Each row of a before or after table is a point. One or more steps were done to the points. Then noise was added and the rows were shuffled. The steps act on how far a point lies along the listed directions, d1 being the first. Write out the steps. A step turns or swaps two directions, mirrors them in a line or flattens them onto one, adds a multiple of one to another, or multiplies one. Angles are multiples of 10 degrees, from the lower direction toward the higher: turns from -170 to 170, lines from 10 to 170 but not 90. Use the fewest steps. Two steps may share a direction if one is a turn and the other turns, adds or multiplies; they go together, in the order done. Otherwise the lowest direction goes first.
(in the rows, 128 means zero)

Directions:
(1): [ 74 133]
(2): [133 182]
Before (9 x 2)
[[154  81]
 [183 156]
 [124 182]
 [178 130]
 [186  88]
 [111 164]
 [135 151]
 [162 198]
 [154 155]]
After (9 x 2)
[[125  68]
 [100  88]
 [166 123]
 [142  94]
 [ 78 128]
 [ 65  94]
 [177  99]
 [172  65]
 [145 110]]
Steps: turn d1 and d2 by 120 degrees

Directions:
(1): [ 82 125 126 190]
(2): [161 179  88 153]
Before (12 x 4)
[[ 82 124 117 185]
 [129 105 146  96]
 [ 87 127 116 164]
 [104 118 118 134]
 [ 73  99 137 177]
 [ 78 107 152 191]
 [205 157 127  62]
 [162 117 135  67]
 [ 68 122 137 179]
 [ 63 132 140 190]
 [ 72 100 148 190]
 [ 78 105 151 189]]
After (12 x 4)
[[ 83  85 170 106]
 [157 136 122 100]
 [ 98  68 164  97]
 [ 79  79 154 123]
 [100  70 184 109]
 [ 86  96 142 119]
 [179 204  86 161]
 [100  71 182 107]
 [ 99  66 178 102]
 [ 71  86 180 111]
 [176 167  95 117]
 [113 110 124 114]]
Steps: turn d1 and d2 by -70 degrees

Directions:
(1): [102  89  74 156  96  75 102 167]
(2): [157  73 124 145 127 179 179 178]
Before (14 x 8)
[[189  74 169 152 143 225 225 155]
 [118 127 132 137 118  97 117 129]
 [135 119 123 142 133 130 136 140]
 [136 133 143 123 143 147 145 130]
 [172  43 140 134 124 234 237 209]
 [132  85 147 161 106 167 153 167]
 [150  94 147 113 156 202 166 138]
 [139 139 147  87 142 156 140 100]
 [131 109 106 142 110 106 124 163]
 [132 157 153 116 153 119 109 108]
 [167  33 125 152 102 188 200 203]
 [129 132 108 140 138 110 130 100]
 [145  90  94 151 101 133 156 174]
 [126 112  97 160 124 129 116 135]]
After (14 x 8)
[[119 108 115 141 132  96 111 157]
 [152 139 150 118 135 156 151 129]
 [113 117  98 102 115  91  98 119]
 [141 109 101 143 134 131 152 119]
 [136 212 212  70 153 147 121  35]
 [ 96 169 138  98 150 100  77  76]
 [113 177 190 125 128 150 115  86]
 [141 116 146 142 122 141 152 142]
 [153 129 132 146 146 161 135 109]
 [107 142 123 127 130 108 115 120]
 [155 167 162 105 133 165 153  96]
 [110 222 179 103 147  79  86  15]
 [104 250 201  58 150 126 103  24]
 [139 137 138 129 143 128 129 118]]
Steps: turn d1 and d2 by 130 degrees

Directions:
(1): [133 145  87 113  93 131  79  40 180 113 131 165]
(2): [ 65 173 106 151 131  84  88 114  74  96 157  80]
(3): [176 174 143 140 142 211  59 151 115 126 140 106]
Before (9 x 12)
[[103 107  88 131  92  83 138  92 150 138 144 140]
 [ 76 155  81 118 128  75  99  79 120  87 146 123]
 [ 68 187 148 147 143  94 121 191  22 118 157  43]
 [ 55 127 108 159 128  62 153 125  67 114 122  82]
 [110 175 106 158 127 133  86 130  97  98 141 101]
 [ 16 159 128 178 150  11 145 158  25 107 140  35]
 [121 178 104 153 131 137  78 100 108 133 166  95]
 [109  93 114 109 112  89 162 120 158 131 108 156]
 [146 131 165 131 151 173 130 155 132 145 130 130]]
After (9 x 12)
[[171 148 133 142 127 191 102 152 131 120 125 135]
 [134 183 115 132 162 163  68 145 102 104 146 105]
 [148 228 134 180 140 193  12 140  71 110 150  54]
 [120 176 115 174 128 164  63 129  82 112 134  78]
 [182 141 131 135 139 192 112 132 140 166 146 119]
 [131 111 155 119 137 133 163 124 159 148 122 151]
 [176 192 153 120 124 212  60 146 111 136 140 107]
 [ 82 134 106 128 119  79 120 133 101 111 128 108]
 [105 139 104 149 118 105 101 123 100 130 163 100]]
Steps: multiply d1 by 0; turn d2 and d3 by 80 degrees
